Each row is a point. The points of each table are mixes of a few directions, plus a little noise. Count the directions of each table, and those that both share. Where both have some left over, give the other angles between the two spaces (their principal angles), to ten degrees, smallest first.

First (4 x 3):
array([[ 14,   9,  66],
       [ -7,  18,  22],
       [  4, -22, -40],
       [-11,  -6, -49]])
Second (6 x 3):
array([[ 31, -37,   9],
       [ 48, -58,  13],
       [-46,  55, -14],
       [-23,  29,  -6],
       [ -7,   8,  -2],
       [ -2,   3,   0]])
Directions: first 2, second 1, shared 1

First (9 x 8):
array([[ 14, -16,  -9,  -4,   4,  -8,  -6,  10],
       [-60,  71,  36,  19, -19,  35,  23, -45],
       [ 67, -81, -41, -22,  21, -40, -26,  52],
       [ 43, -51, -27, -14,  13, -26, -16,  33],
       [  8,  -9,  -5,  -3,   2,  -4,  -3,   6],
       [-51,  61,  30,  16, -15,  30,  20, -39],
       [-19,  23,  12,   6,  -6,  12,   8, -15],
       [ 28, -34, -18,  -9,   9, -17, -11,  21],
       [-31,  37,  18,  10, -10,  18,  12, -23]])
Second (9 x 8):
array([[ 59, -71, -36, -18,  18, -36, -24,  45],
       [ 24, -30, -15,  -8,   8, -15, -10,  19],
       [ 23, -27, -14,  -7,   7, -14,  -9,  18],
       [ 12, -14,  -7,  -4,   4,  -7,  -5,   9],
       [  1,  -2,  -1,   0,   1,  -1,   0,   1],
       [-73,  88,  45,  23, -22,  44,  29, -56],
       [-66,  80,  41,  21, -21,  40,  26, -52],
       [ 14, -16,  -8,  -4,   4,  -8,  -6,  10],
       [  7,  -8,  -4,  -2,   2,  -4,  -2,   5]])
Directions: first 1, second 1, shared 1

First (10 x 11):
array([[-36, -17,  22, -15, -51,  -4,  43,  26,  51, -12,  16],
       [-40, -25,   1,   2, -33,   7,  36,  38,  30,  -1,  15],
       [  4,   9,  -4, -15, -12,   7,   6,  13,  16,   3, -12],
       [ -7,   1,   4,  14,  13, -34,   5, -58, -57,   1,  40],
       [ 16, -22, -16,  63,  18,  57, -54,  58,  13,  -3, -20],
       [ 38,  31,  28, -25,   7, -24, -19, -54,  -2, -13,  -8],
       [-22,  -9, -15,  -8,  -4,   1,  23,  19,  -1,  11,   1],
       [ 44,  43, -18,   7,  33, -21, -31, -77, -81,  12,  12],
       [ 17,  27, -51,  15, -15,  39,  -9,  31, -17,  24, -10],
       [-14, -39,  50, -38,  43, -28,   1,   6,  46, -21, -34]])
Second (9 x 11):
array([[ 21,  -9,  34,  63, -42, -37, -24, -24,  -8,  15,   6],
       [-50,   7,  23, -22,  19,  41,   7, -19,  19, -36, -17],
       [-32, -41,  22, -17,  61,  38, -26, -46,   6, -40,  12],
       [ 21,  -7, -51, -42,  40,  12,   4,  20,  -3,  12,   6],
       [  1,  27, -19, -20,   2,  32,  -2, -22,  39,  -3, -23],
       [-14, -11,  41,  40, -15, -40,  10,  18, -23, -13,  20],
       [ 63,   7, -74, -29, -10,  12, -21,  -2,   3,  56, -13],
       [ 21,  31,   8,  42, -28, -35,   8,   0,  31,   0,  -3],
       [-31,  -7,  12, -11, -26, -20,  41,  71, -61,   7,  11]])
Directions: first 5, second 5, shared 1; angles 40, 50, 60, 90
